Rows are points. Two turns around zero, p and q, are shown by what they do to some points. Write where each new point lands after one turn and then the other. Backwards means that the second turn is done in reverse. Each puzzle has new turns, and all numbers are rounded.

Turn p:
[-21.1 -14.9 -16.5] => [-20.7 -17.4 -14.5]
[ 1.5 17.7 11.2] => [ 0.2 16.2 13.3]
[ 9.8 15.6 -0.1] => [ 6.2 17.3  0.5]
[  9.8 -18.4   5.4] => [ 14.2 -16.2   0.7]
Turn q:
[-4.5 21.6  0.9] => [-0.7 22.0  1.0]
[ -3.5 -22.4  -9.4] => [ -9.9 -21.6  -6.0]
[-8.1 27.9 -5.7] => [-5.5 28.8 -4.2]
[ 15.1 -15.7   1.9] => [ 12.3 -17.9  -2.7]
[  1.0 -11.5  12.3] => [  3.8 -11.4  11.8]
Where do these land?
p, then q: [-8.6  1.2 -6.6] => [-10.8   1.5  -0.8]
p, then q backwards: [ 5.7 35.8 -1.2] => [-8.8 35.1  2.6]
q, then p backwards: [ -6.2 -20.1  -5.6] => [-14.2 -16.4  -1.7]
q, then p: [ 1.6  6.7 19.2] => [11.3  6.6 15.6]
q, then p: [  1.1 -12.1 -20.5] => [ -9.4 -11.7 -18.5]
p, then q: [  6.4 -11.4  14.7] => [ 13.1 -12.8   7.2]

Turn p:
[-16.4  20.5  -0.4   4.8] => [-20.5  14.0  -7.5   6.4]
[-17.2  -3.6  -9.7   1.2] => [-10.7  -7.8 -15.1  -0.8]
[ 38.6 -12.4  -4.2   3.1] => [38.7 -2.2 11.4  6.0]
[ -3.2 -11.0   4.1  11.4] => [ -2.4 -13.8   3.8   8.2]
[ -1.8   6.4  10.2 -20.5] => [ -5.1   9.7   7.4 -19.8]
Turn q:
[14.7 -9.1 16.8  3.3] => [ 15.8 -16.0   7.8   5.0]
[-16.6  -6.8   4.2   7.8] => [-13.9  -0.7   8.3  11.7]
[ 19.0   0.5   6.7 -27.0] => [ 15.0 -11.1   3.2 -27.9]
[-11.1   6.0 -32.7  10.0] => [-17.7  17.4 -26.1   5.6]
[-5.9  9.4  4.9  5.9] => [ 0.9 10.3  6.7  5.5]
Where do these land?
q, then p: [19.7  9.4 14.5 -0.7] => [20.5  6.3 15.1 -0.5]
q, then p: [-10.2 -15.7   0.5  19.1] => [ -9.8 -15.8  -3.0  19.0]
p, then q: [ -5.2 -13.5   9.1 -30.4] => [ -6.3 -12.9  10.7 -29.9]
p, then q: [-14.4  14.7  -5.4   9.8] => [-12.9  16.3  -4.5   9.8]
q, then p: [ 10.2   5.0 -18.6   2.3] => [  9.9   7.6 -18.0   0.8]

Turn p:
[ 15.9  20.3  15.2  -2.9  -3.0 -21.0] => [  7.9  20.0  19.9  -8.3  -6.0 -19.8]
[  4.0  -7.4 -12.1 -21.6 -10.5   9.7] => [ -2.0   8.1 -16.6 -16.4   0.6  16.6]
[-24.6 -17.6 -15.6   5.8  -8.9  -7.9] => [-17.6 -10.9 -27.0  10.1  -5.3  -6.9]
[-23.0   0.1   9.4  18.0  17.9   2.5] => [-13.6 -21.0  11.7  19.4   9.3  -6.7]
[ 17.3 -10.9 -15.5  -0.6 -24.5  -1.0] => [ 15.0   9.1 -21.9  -6.2 -19.9   6.1]
[-17.6  14.6   6.3   2.2   7.7  12.6] => [-17.5  -2.5  15.6  10.5   6.5   9.0]
[ 17.0 -14.7  20.9  10.1  11.6   0.9] => [ 21.3 -21.0  13.0  -8.2   0.6  -6.7]
[ 10.9  15.6  -8.6 -10.9   9.6   4.1] => [ 6.2 18.2  5.2 -0.9 14.1  8.2]
Turn q:
[ 19.9   2.4 -12.4  -0.7  17.4 -15.3] => [  9.4   6.6  -6.3   7.5  20.0 -21.5]
[-21.9  -0.8  16.0   6.6  11.4  14.9] => [-21.3   5.1  17.2   7.5  -4.7  16.6]
[ -9.3  12.2  10.9 -13.0  -5.6   2.4] => [ -2.5  13.2   5.2 -14.4 -10.2   6.3]
[ -7.3   6.4   2.2   2.5 -12.7  22.5] => [  6.1  -0.4   4.1   0.9 -12.4  23.7]
[ 16.3 -10.2  17.1  -3.6  18.3  -6.0] => [ -3.4  -3.3  18.7  -5.6  21.9 -12.7]
[  8.6 -18.0 -41.0  -1.3 -15.7 -16.9] => [  9.9 -19.3 -44.4   3.2   4.9 -11.8]
[ -6.2   8.0   7.2   9.5 -13.1  -1.6] => [  1.9  -2.0   5.5   0.9 -19.5  -0.5]
Where do these land?
p, then q: [ 0.5 10.3  6.2 24.5 -2.7 21.0] => [  5.4 -21.9  21.0   6.4  -9.5  10.5]
p, then q backwards: [ -9.3 -23.5   8.4   7.1  -5.6 -16.8] => [  0.8 -14.0  -3.3   6.4 -15.4 -24.2]
q, then p: [  2.7  -1.1 -12.3  -8.1   5.7 -19.7] => [ -1.5  13.3 -10.7   6.8  11.2 -13.5]
q, then p: [ -0.8  30.6   0.0 -16.2   2.0   9.1] => [ 2.5 26.3 20.3 -0.2 -2.3 13.1]
q, then p: [ 7.8 -1.8 11.9  6.8 32.8 14.3] => [ -0.2 -18.1  30.2  10.2  12.1  -6.4]
q, then p backwards: [-17.9  -8.8 -12.3  -8.9  -5.6   5.4] => [-11.3  -9.5 -12.3  -9.6 -11.1  10.2]
q, then p: [ 16.9  -5.8  -1.8  -5.1 -26.6 -13.3] => [ 13.7   7.1 -21.5 -22.4  -0.2  -5.7]
